Each point is reached from the start by the listed moves, each made once or not at all, plus a little noise. Say if it took an odd or an even number of moves. Then give how often each move was made.
(in the rows, 128 means zero)

Moves:
(1): [154  90 102]
(2): [159 156 132]
(3): [143 109 159]
Start: [121 105 131]
Points:
[167 115 165] -> even (0, 1, 1)
[139  88 163] -> odd (0, 0, 1)

Moves:
(1): [150 139 110 145 109 137 150 132]
(2): [143 173 164 122 162 115 150 129]
(3): [122 121 131 150 133 128 130 139]
(4): [109 144 126 154 116 118 117 106]
(5): [140 122 123 115 139 150 112 112]
(6): [116 155 143 119 116 159 110 179]
(7): [100 114  99 116 159 138 162 133]
(8): [118 136 100 130 145 115 114 135]
Start: [131 131 115 138 136 118 120 125]
Points:
[ 72 143  55 154 172 106 129 115] -> odd (0, 0, 0, 1, 0, 0, 1, 1)
[111 175 135 120 206 170 145 176] -> odd (0, 1, 1, 0, 1, 1, 1, 0)
[ 93 216  91 178 180 132 156 182] -> odd (1, 1, 1, 1, 0, 1, 1, 1)

Moves:
(1): [148 146 130 128 140 161 120 114 164 135 138 138 122 125 134]
(2): [135 135 136 131 124 104 114 137 142 142 143 110 113 124 124]
(3): [105 131 136 116 141 125 140 101 134 134 135 138 138 126 139]
(4): [142 123 118 142 137 119 137 120 129 146 122 150 125 122 158]
(5): [126 129 125 119 167 145 112 127 137 137 133 121 142 105 125]
(6): [141 144 154 113 139 139 125 141 124 148 118 142 118 133 113]
(7): [123 115 149 146 118 124 131 128 134 133 109 106 144 123 145]
(8): [114 135 151 127 113 127 141 155 144 136 130 150 138 145 118]
(9): [132 132 117 126 113 132 125 119 127 147 128 132 131 123 119]
(10): [145 117 132 138 127 109 108 124 131 128 146 131 146 126 114]
(11): [135 126 123 134 112 131 129 155 121 131 148 161 139 129 148]
(12): [147 132 115 113 123 116 128 132 130 125 115 133 126 103 129]
Start: [144 137 144 139 117 132 160 135 119 122 117 145 131 123 121]
Points:
[166 126 157 180  96  98 162 166 132 161 125 160 140 106 181] -> even (0, 1, 0, 1, 0, 0, 1, 0, 0, 0, 1, 0)
[182 175 178 136 157 185 157 180 167 187 139 239 148 111 149] -> even (1, 0, 0, 1, 1, 1, 0, 1, 0, 0, 1, 0)
[200 164 164 143  91 114 133 186 185 151 171 201 145 111 120] -> even (1, 1, 0, 0, 0, 0, 0, 1, 0, 1, 1, 1)
[149 148 197 137 133 112 173 141 141 171 125 219 157 134 120] -> odd (0, 0, 1, 1, 0, 1, 0, 1, 0, 1, 0, 0)
[194 166 130 143  87 153 172 165 165 175 130 242 143 101 158] -> even (1, 0, 0, 1, 0, 0, 0, 1, 1, 0, 1, 1)
[186 159 151 138 136 137 134 168 130 202 141 189 136  92 136] -> even (0, 1, 0, 1, 1, 1, 0, 0, 1, 0, 1, 0)
[159 161 169 116 115 121 192 172 129 177 117 249 144 116 157] -> even (0, 0, 1, 1, 0, 1, 0, 1, 0, 0, 1, 1)
